Every row gives one point. A path goes straight from each point to the next, and from the last back to the first. The post is the endless flat space through its rows: a point in 2 columns, a line in 3, a plane in 4, and so on, so that a path can go around it. How many times does the path go around the post? Going back the other way cancels.
In the rows, 128 means zero.

Post (1 x 2):
[[139 126]]
Path:
[[162 126]
 [165 173]
 [112 158]
 [ 78 143]
 [118  73]
 [156  48]
 [208 114]
 [181 185]
 [129 206]
 [ 77 125]
 [106  99]
 [ 66 112]
 [ 86 156]
 [130 186]
 [204 177]
 [160 117]
 [178  80]]
Times around: 1

Post, 7 rows:
[[133  71 103  62 119 158 126 150]
 [139 110 117  84 134  87 145 176]
 [137 134 105 137 159 132 141 172]
 [133  70 153 122  78 173  92 191]
 [100 126  97 134 151 111 200 113]
 [100 137 141  95 151 126 153 117]
 [ 82 119  83 219 211 111 135 103]]
Path (18 x 8):
[[125 106 142 123 152 143 147 185]
 [126  87 156 114 117 120 135  77]
 [138 185 136 175 104 170 126 137]
 [ 97 104  85  66 143 105 171  96]
 [127 120  98 174 148  55 166 153]
 [129 138 127 155 182  93 162 139]
 [112  73 103  81 132 107 173 142]
 [ 55  78 125 119 186 111 135 140]
 [117  59 153 116 121 100 163 121]
 [156 125 108 119 158 108  90 122]
 [ 81 151 126 154 184 139  94  98]
 [180 133  66 130 163 170 105 249]
 [ 97  90 123 124 125 129  93 116]
 [197 104 104 106 124  96 137 188]
 [132  90 157 132 144 105 174 136]
 [116 123 153 113 126 130 151 194]
 [110  72  55  87 133 127  97 171]
 [ 89 111 107 128 143 151 131 191]]
Times around: 0

Post (11 x 12):
[[163 123 146 153  73  95  24 103 106  72  53 114]
 [ 99 151 124 123 175 122 148 149 139 205 169 208]
 [101 126 108 125 142  88  98 126  65 111  81  64]
 [170 118 180 143 117 161  88 148  92 124  88 110]
 [122  85 159  83 123 151 149 114 145 148 170 190]
 [ 78 183  96 102 199 132 184 129 116 156 100 174]
 [ 48 170 116 127 134 126 176 139 117 188 103 143]
 [158 124 153  93  75 119 125 122  67 107 148 169]
 [121 156 101 174 153 133 163 109  86 101 123  89]
 [204 109 162  72  73 100 142 137 163 119 144 139]
 [157  95 186 120 126 109 165 107 103 152 130 173]]
Path (34 x 12):
[[141 100 169 122  91 209  83 158 162 162  68  82]
 [121 119 135  74  25 128 133  88 129 126 166  71]
 [133 177 119 117 192 101 170 125  93 119 173 109]
 [ 81 135 188 158 107 168 234 167  77 120 120  74]
 [136  39 190 123  38  89 189 102  91  91 118 105]
 [124  90 146  92 108 121 178  93  62 103 102 153]
 [ 87 130 126  96  85 146 102 138  40 192 171 167]
 [173 114 177  67 123 170 123 144 138 162 194  94]
 [156 161 183 134 109 131 166 150 116 145 148 141]
 [147 121 148 128 113 105  88 153 112 120 160 144]
 [ 87 123 105  68 162 105  99 162  77 141 102 167]
 [125 103  75 161  93  98 164  85  85  98 192  91]
 [ 83 137  84  79 135 123  94 129  84 145  96 108]
 [153 163 140  77  59 102 103  86 119  82  68 119]
 [146 104 123 105 142  75  70  61 104 108 107  84]
 [139 124 217  85 139  72 138 151 162 198  82  73]
 [172 155 187 115 149 166 164 217 124 174 106  81]
 [ 96 114  61 154 139  20 174 102  67  24 115  62]
 [161  93 165 118 193 142 235 182  79 175  80  95]
 [181  97 120 124 108 162 214 147 174 197 166  85]
 [117 153 140 147 141 190 117 133  32 129 146 118]
 [ 63 173 134 128 126 122 146  79 116 109  59  85]
 [153 142 157 149 176 123  94 127  34  87 153 117]
 [138 116 198  89 187 147 143 172 140 186 185 102]
 [163 157 209 123 101 124 171 150 189 132 128 209]
 [107  86 188 181 115 137 129 187 124 180  85 101]
 [121  78 124  65 102 150 109 178 188 187 136 179]
 [103 146 142  68  72 140 183 150 128 203 130 166]
 [105 167 152 212 111 152 105  86 199 209  96 119]
 [199 154 204 182 121 162 162 138 108 165 179 187]
 [137 125 223  84 154 118 149 153 146 125  45 139]
 [105 196 147  97 119 150 129 169 137 105  82 163]
 [ 93 134 129  93 102 170 143 176 154 122  67  92]
 [116  81 158 249 162 184  81 146  92 202 114 143]]
Times around: 5
